Each row of a before or after table is a point. One or more steps were done to the points. Then noise was added and the rows were shuffled. The steps act on columns, c1 being the first. Write out the steps. A step turns or swaps two columns, mirrors them in a line or flattens them onto one, adds a multiple of one to another, or multiplies or shifts one. Angles are multiples of 10 degrees, from the lower column toward the higher: turns from -170 to 170, lines from 10 to 170 but not 90. Use the fewest steps. Two steps may share a column if one is a turn and the other turns, adds or multiplies; they go together, in the order done. Otherwise the lowest column goes first.
(in the rows, 128 means zero)

Before:
[[120 151]
 [147 107]
 [145 186]
 [109 148]
 [137 172]
 [156 107]
 [167 109]
 [152 116]
 [ 52 115]
 [ 55 108]
 [164 163]
 [167 133]]
After (12 x 2):
[[135 167]
 [113 169]
 [119  51]
 [103 146]
 [108 156]
 [172 135]
 [161 165]
 [183 142]
 [145 109]
 [156 117]
 [108  54]
 [110 153]]
Steps: swap c1 and c2

Before:
[[ 64 117 155 153 162 133]
 [137 217 140 123 135 129]
 [ 70 134 197 141 119  95]
 [ 98 156 148 125  95 173]
 [107  90 125 148 101  97]
 [122  79 152 152 116 153]
 [110  77 134 108  91 122]
 [117 120 145 145 234 114]]
After (8 x 6):
[[142 116  95  70 132 195]
 [126  94 174  97 159 150]
 [110  93 122 105  79 137]
 [148 234 114 115 122 147]
 [149  99  99 110  95 127]
 [156 161 132  65 115 154]
 [152 113 153 123  79 151]
 [123 137 132 135 220 144]]
Steps: swap c1 and c4; swap c2 and c5; swap c3 and c6

Before (14 x 9):
[[101 144 115 145 148  92 135 157 138]
 [111 138 142 167 139 112 121 132 122]
 [131 150 138 120 129 135 173 117 133]
 [ 92 114 116 101 121 142 148 140 133]
 [122 108  98 116 111  99 152 140 130]
 [111 171 119  99 109 123 131 147 156]
 [165 138 141 110 117 154  98 161 126]
 [104 152 111 135 135 108 112 130 115]
 [113 151 122 146 150 150  91 192 126]
 [135 127 117 109 143 103 128  97 119]
 [147 119 107 144 128 130 159 108  99]
 [ 84 147 145 150 153  78 135 128 117]
 [104 174 130 118 101 151 105 162 176]
 [105 138 125 131 117 120 130 175 105]]
After (14 x 9):
[[ 97 118 110 113 144 121 148 101 142]
 [105 122 115 145  72 147 139 150  98]
 [101 117 114 135 107 126 113 145  98]
 [118 136 124 167 113 132 122 147 113]
 [114  77 118 115 128 105 134 141 198]
 [108 129 114 125 101 102 154 103 132]
 [158  90 152 126 152 121  97 113 120]
 [133 117 132 117 133 132 169 144 140]
 [134 153 130 135 124 131 161 138  53]
 [125 143 131  97 101 137 125 139 105]
 [110  79 118 178 145 157  93 117 124]
 [114  71 114 136 156 105 108 141 246]
 [109  93 118 152 120 118 131 111  72]
 [ 98 104 110 157  92 143 134 130 150]]
Steps: flatten c1 and c3 onto the line at 30 degrees; turn c4 and c8 by -30 degrees; turn c2 and c8 by 130 degrees; mirror c5 and c6 in the line at 50 degrees; multiply c9 by 2.5

Before:
[[117 128 140 137 164 138  80 125 100 120 150  94 125 138]
 [142 111 116 114 170 108  95 126 109 105 100 165 127 120]
 [161  85 163 140 179 127  58 103 136 151 106  96 117 136]
 [140 134 124 108 113 109 150 102 154 149 103 115 113 141]
 [140  92 125 107 104 140 154 110 118 116 108  91 100 118]
 [154 135 115 103 116 125 152 167 127 110 142 111 111 153]
 [146 146 144 127 204  95 138 200 168 107 119  99 110 124]
 [160 141 208 134 135  65 122  97 102 120  94 116 150 120]
 [130  65 111 133  99 124 117 109 136 108 133 108 112 116]
 [148 146 137  96  99 139 142 133 127 135 140  93 137 112]]
After (10 x 14):
[[152 135 114 110 145 110 115 172 139 112 128 103 111 154]
 [145 111 123 105  78 144 110 100 121  99 124 247 130 119]
 [123 148 104 123  64  85  79 180 173 130  84 149 111 125]
 [ 74 141  59 124 101  79 147 103 109 112 150 249 148 120]
 [111 129 134 139 116 109  98  90 109 106  87  37 127 141]
 [115  88  84 132  75 101 104  60 126 151 113  67 116 135]
 [136 135 120 100 125 100 166 127 141 157 156 145 113 141]
 [145  68 136 134 154 110 137 110 147 113 140 100 114 116]
 [129 146 105  99 160 109 133 143 125 131 137  32 137 111]
 [137  92 120 103 135 109 156 134 126 115 159  30  98 119]]
Steps: mirror c1 and c3 in the line at 150 degrees; add 0.3 times c11 to c4; turn c5 and c11 by -140 degrees; turn c6 and c12 by -50 degrees; multiply c12 by 3; turn c7 and c8 by 50 degrees; turn c9 and c10 by 30 degrees

Before, 10 rows:
[[126 161 152 128  55 144 116 136 138 141 191 107 114 182 123 101 123 107
  126 109  91 123 150 109]
 [190 145  80  91 133 124  99 107 105  91 148 122 169 184  96 141 150 139
  121 159 155 121 178 134]
 [150  48 176 120 101  74 151  66 136 116 106 140 134  91 107 152 155 149
   92  90 127  94  83 147]
 [ 88 146 106 145 127 128 129 138 153 111 104 192  88 165  83 131 176 193
  105 137  70 161 120 138]
 [141 161 155 118  96  93  55  77 126 177 111  87 142  81 148 132 106  95
  125 136 166 131  92 143]
 [177 147 115 199 106  70 125  99  96  65 150 125 151 147 141 135 123 202
  188 128 166 116  96 165]
 [148  89 110 100 122  92  98 132 135 144 121 170 170  91 177 182 153 180
  124  68 167  98 157  97]
 [ 82  88 167 110 119 162 149 139  98 150 163 166 115 156 124 181 173  96
  130 148  99 152 147  86]
 [ 91 146  63 185  70  87 149 132 128 152  88 164 177  86 165 168 108 134
  190 176 166 156  93  63]
 [166 139 174 121 112  99  75  86 118 103 189 120 196 155 144 101 136 184
  172 152  74 128  97 171]]
After (10 x 24):
[[159 144  94 123 103  73 155 194 137 114 107 158  96  88 108 147 154 211
   88  87 130 158  94 114]
 [137  83 102 122  96  93  55 151 126 174 109 162 159  79 151 132 106 103
  124 135 164 168  97 118]
 [192 126 121  96 132 121  99 139 108  96 146  75 169 187  90 143 152 112
  125 164 157 138 177 150]
 [163 217  47 117 114 106  79 147 119 104 198 132 129 154 141  99 135  83
  170 151  72 161 113 123]
 [ 93 186 113 188  63  85 152 102 125 155  85  38 137  83 169 169 109  90
  189 173 159 141  79 110]
 [ 92 159 176 148 129 128 132  91 149 118 107  97  73 161  84 132 181  98
  106 136  77 137 119 136]
 [ 86 112 122 110 116 160 155 104 100 146 169 148  80 151 125 183 169 172
  130 142 100 126 133 133]
 [179 250 112 206 108  71 126 153 101  70 153 112 146 149 133 135 120  61
  190 126 162 154 106 114]
 [124  98 129 126  64 147 112 132 136 145 196 168 132 180 122  96 119 101
  129 110  95 123 145 137]
 [144 183 109 101 123  99  99 151 130 150 119  77 109  85 177 178 150 147
  125  67 165 109 142 134]]
Steps: add 1 times c19 to c18; turn c2 and c18 by -110 degrees; turn c3 and c13 by 120 degrees; turn c12 and c13 by -120 degrees; mirror c8 and c22 in the line at 120 degrees; flatten c23 and c24 onto the line at 20 degrees

Before:
[[121  77 130  65 130 178 119  95 116 128 125 150 100 118 181 172 147  87
  108 123  85 169 104 212  94 109 134  77 113  88 115 105  98  58  89 105
  152 189 156 155  90 106 101 134 130 121 120  74]
 [145 129 188  79 177 145  63 111 123 134 175 132 132 195 119 123 169 149
  159 106 140  99 113 138 126 134 140 161 141 115 162 131 118 134  94 133
  135  90 169  59  95  32 110 147 181 121 148 108]
 [192 108 122  99 151 119 133 111  93 101 145 122 133 119 138 127 116  97
   92 109 191 146 127 107 131 146 152 180 105 151 103 115 181 108 129 122
   85 145 147 150  76 120 110 109 104 139 162 101]
 [152 145 156  91 136 118 103  65 102 197 182  92 159  62 128 129  89 144
  176 164 148 137  91 134 155 166  71 157 137 120  82 137 101 119 108 160
  148 152 112 154 124  93 117  75 110  73 132 112]
 [134 126 104  87 104  83 155 114 113 108 147  90 101 115 183 184 192 108
  171 135 146 153 154  89 189  95 132 114 200 135 149  99 123 118 151 102
   84 119 181 173 109 149 151  86 158 146 124 108]
 [182 150 191  77 135 168 110  79  90 100 141  90  78  60 145 175 148 130
  142 166 123  87 147 149 104 143 162  85 156 173  87 151 160 146   7 164
   94 177 120 110 134 123 116 169  87 180 134 125]
 [165 131 157  61 120 106 115  84 116 133 109 133 133 136 117 134 148 130
  136 169  98 162 152 143 157 142 133 146 166 150 157 121 121  94  81 139
  194 132 148  90 185 179 170 111 155  83 161  56]
 [159 170  67  95 107 159 140 173 166 188 162 140 151 158  83  75 106 106
  178 161 141 183 123 155 130 179 117 162 132 120 151 110  28 143 152 105
  153  81 141 149 123 123  64  69 155  90 112 163]
 [148  82 114  94 115 164 184 170  78  42 115 111 106 122 102  99 130 122
  115 116 160 140 122 155 151 115  92 139  97 122  87 155 108 126  84 109
  155 119  84 145  89  96  86 149 140 112 114 123]
 [134 124 143 101 138 130 113 189 130 179 145 117 141  76 117 164 113 115
  140 110 147  97  98 175 150 129 136 175 136 133 105 148 139 147 110 146
  157 137 134  93 198 117  34  37 132  81 134  77]
 [181 110  92 122  70 157 139 157 156 182  99 175 132 168 149 129 140 194
  112 163  90 166 119 145 190 145 141  51  98 117 132 130  97 108 163 146
  139 189 145 114 142  95 166  39 118 115 124 108]
 [148 106 126 184  95 168  88 175 111 136 113  77 146  78 189 163  90  63
  158  99 153 149 110 137 143 166 199 153 120 103  70 170 123 151  77  54
  137 144 149 170 127  74  84 129 163 119 162 126]
 [120 127 142 112  97 100 134 122 149 132 137 116 130 140 214 130 148 124
  150 246 178 153  90 130 110 128 127 152  90 132 179  91 135 137 120 147
  132  94 180 146  85  42  80  39 168 144 118  92]]
After:
[[184 151 177  80 125 173 109 128  93 148 100  89  83  65 148 174 145 127
  141 163 120  70 145 148 105 145 161  82 163 175  82 153 165 145   9 159
   90 179 122  97 127 131 118 169  93 178 137 123]
 [119  80  92  64 142 179 122 128 118 122 126 150 102 124 183 172 148  84
  112 123 131 115 103 212  89 108 138  74 118  90 110 102  99  54  93 105
  153 189 158 173  80 147 102 134 133 118 121  71]
 [123 126 100 109 211 104 134 129 149 133 133 115 130 137 216 126 142 128
  145 245 163 114  91 135 109 126 131 153  90 132 181  92 136 140 120 148
  132  92 180 158 170 175  83  38 168 142 118  92]
 [146  84 115  95 160 164 179 125  78 133  40 108 109 120 100 101 128 119
  116 115 150 140 123 159 147 108  91 140 100 121  87 152 108 127  83 110
  151 118  80 154 149 145  82 152 136 115 114 121]
 [169 130 104  62  99 106 115 125 115 109 128 134 132 135 118 130 143 128
  138 170  98  97 154 143 157 140 133 143 171 151 157 122 120  96  77 139
  194 134 147  67 109  81 167 108 154  85 157  61]
 [178 109  84 124 190 160 139 129 156  87 176 175 131 164 147 131 142 194
  111 164 109 157 116 145 192 143 142  54  99 119 127 130  94 108 161 145
  136 195 148 111  94 120 165  39 116 115 127 101]
 [141 129 166  79 151 142  67 129 125 176 140 130 130 193 117 124 166 145
  155 108 142  72 115 140 128 129 142 162 137 117 163 134 121 133  94 133
  129  88 175  18 140 233 113 147 176 121 151 107]
 [142 127  99  83 134  83 154 132 113 152 115  91 102 112 187 181 191 107
  169 136 143 142 154  89 193 101 128 116 200 133 147  96 124 116 154 104
   88 120 181 199 143 101 152  81 160 152 128 111]
 [153 105 107 184 189 172  92 129 117 116 131  78 145  80 186 161  91  63
  154  96 139 130 109 141 137 166 200 148 123 105  67 171 125 153  76  57
  137 145 146 194 150 152  93 134 165 120 161 128]
 [154 144 121  90 146 120 103 125 105 166 203  90 156  64 134 129  88 144
  178 165 138  99  89 131 151 159  74 152 134 121  79 130 103 119 104 164
  145 154 111 166 143 157 119  74 114  72 133 117]
 [156 170  65  93 142 155 140 128 164 151 194 139 155 156  79  73 110 110
  178 162 134 179 123 152 130 180 119 159 135 120 150 109  27 143 155 108
  153  85 143 164 139 120  65  70 155  92 115 166]
 [192 112 109 102 114 119 132 130  91 154 104 120 139 119 137 127 118  97
   93 108 171 130 129 106 137 140 146 179 103 154 108 115 181 111 127 124
   84 144 148 168 179 149 108 108 103 141 158  97]
 [132 122 152  96 123 128 115 127 124 132 184 117 144  75 118 165 111 114
  142 113 107 115  96 179 155 130 134 177 128 131 106 148 146 146 108 150
  160 136 138  67 154 141  36  34 124  77 132  74]]
Steps: mirror c3 and c22 in the line at 140 degrees; turn c5 and c42 by 140 degrees; multiply c8 by 0; mirror c10 and c11 in the line at 50 degrees; multiply c41 by 0.4; turn c21 and c41 by 70 degrees; multiply c40 by 1.6
